Each wall is flat, endless, passes through zero and stands at right angles to its row. A trip goes straight from one point to another. Which walls does it cross, in order?

Walls:
(1): 0.004	0.009	0.040
(2): -0.017	-0.011	0.001
(3): -0.015	0.008	-0.011
(4): 0.025	-0.051	-0.020
Trips:
0.004	-0.040	-0.004 to 0.004	0.024	-0.025 -> 3, 2, 4
-0.053	-0.043	-0.061 to -0.020	-0.017	-0.041 -> none
0.004	0.026	-0.035 to 0.003	0.038	0.015 -> 1
-0.007	0.023	-0.009 to -0.010	-0.030	0.036 -> 1, 2, 3, 4
-0.013	-0.013	-0.015 to 0.036	0.004	-0.041 -> 2, 3
0.013	0.019	0.031 to 0.032	0.029	-0.025 -> 1, 3
0.016	-0.028	0.008 to -0.003	-0.043	0.001 -> 1
0.079	0.046	-0.004 to -0.006	0.039	-0.015 -> 3, 1

Walls:
(1): -0.040	0.017	-0.024	0.034	-0.038	0.028	0.011	-0.015
(2): -0.046	0.010	-0.040	-0.016	-0.033	-0.026	0.032	-0.006
(3): 0.012	-0.004	-0.038	0.025	-0.007	-0.021	0.023	0.002
(4): 0.027	-0.043	0.033	-0.029	-0.013	-0.009	-0.049	-0.032
(5): 0.006	0.025	0.023	-0.003	0.002	0.039	0.054	0.020
(6): -0.060	0.021	0.024	-0.031	0.034	-0.009	-0.039	-0.053
(7): 0.022	-0.013	-0.039	0.020	-0.030	0.015	0.033	0.007
Trips:
0.013	-0.047	0.001	-0.043	0.008	0.026	-0.005	0.027 to 0.007	0.040	0.019	-0.024	0.064	0.015	0.050	0.027 -> 7, 4, 6
0.028	-0.019	-0.028	-0.002	-0.024	-0.015	-0.060	-0.025 to 0.023	0.011	0.000	0.010	-0.034	-0.026	0.020	0.002 -> 6, 2, 1, 4, 5
0.024	-0.012	-0.010	0.017	0.023	-0.024	-0.023	0.034 to 0.010	-0.008	0.001	0.006	-0.022	-0.009	-0.069	-0.013 -> 3, 6

Walls:
(1): -0.007	-0.055	-0.040	0.003	0.028	0.022	0.001	-0.005	-0.034	-0.012	-0.042	0.023
(2): 0.028	-0.019	-0.023	0.029	0.018	-0.031	0.008	-0.011	-0.001	0.018	0.024	0.032
(3): 0.004	0.036	-0.014	0.025	-0.032	-0.037	0.008	-0.009	-0.019	-0.016	-0.010	-0.019
(4): 0.024	-0.035	0.036	-0.019	0.004	-0.020	-0.008	-0.018	-0.014	-0.013	0.074	0.022
(5): 0.002	0.059	0.039	-0.018	-0.038	0.017	0.053	-0.002	-0.024	-0.009	0.018	-0.051
(6): -0.017	-0.006	0.005	-0.002	-0.022	0.038	-0.040	0.018	0.026	-0.030	-0.034	-0.009
Trips:
-0.003	0.035	-0.009	-0.027	-0.025	0.055	0.034	-0.010	0.055	-0.010	0.002	0.004 to -0.010	0.015	-0.074	-0.029	0.041	0.014	0.000	-0.034	0.069	-0.020	-0.001	-0.026 -> 5, 1
-0.058	-0.032	0.048	0.035	0.009	0.030	0.019	0.020	0.059	0.004	-0.001	0.043 to -0.001	-0.005	-0.014	0.029	0.036	0.029	0.063	0.003	-0.007	-0.032	0.023	0.024 -> 2, 4, 6, 5
0.012	0.022	-0.040	-0.016	0.016	0.008	-0.031	0.036	-0.028	0.045	0.026	-0.023 to -0.002	0.000	0.056	0.011	-0.026	0.005	0.029	-0.011	-0.015	0.014	0.001	0.019 -> 5, 4, 2, 3
0.013	-0.022	-0.012	0.034	0.100	-0.001	-0.066	0.015	-0.031	0.024	-0.024	0.028 to -0.016	-0.004	-0.043	0.006	-0.019	-0.021	-0.007	-0.004	0.029	0.009	-0.029	-0.009 -> 6, 3
-0.001	-0.013	-0.005	-0.042	0.014	-0.022	0.021	-0.011	-0.030	-0.008	-0.030	0.042 to 0.022	-0.018	-0.006	-0.050	0.033	-0.021	-0.024	-0.022	-0.026	0.019	0.044	0.000 -> none
0.004	-0.051	-0.010	-0.024	0.006	0.016	0.052	-0.002	-0.023	0.016	-0.011	-0.046 to 0.032	0.040	0.020	-0.024	0.016	-0.024	0.015	-0.010	0.037	-0.017	0.004	-0.007 -> 4, 1, 3
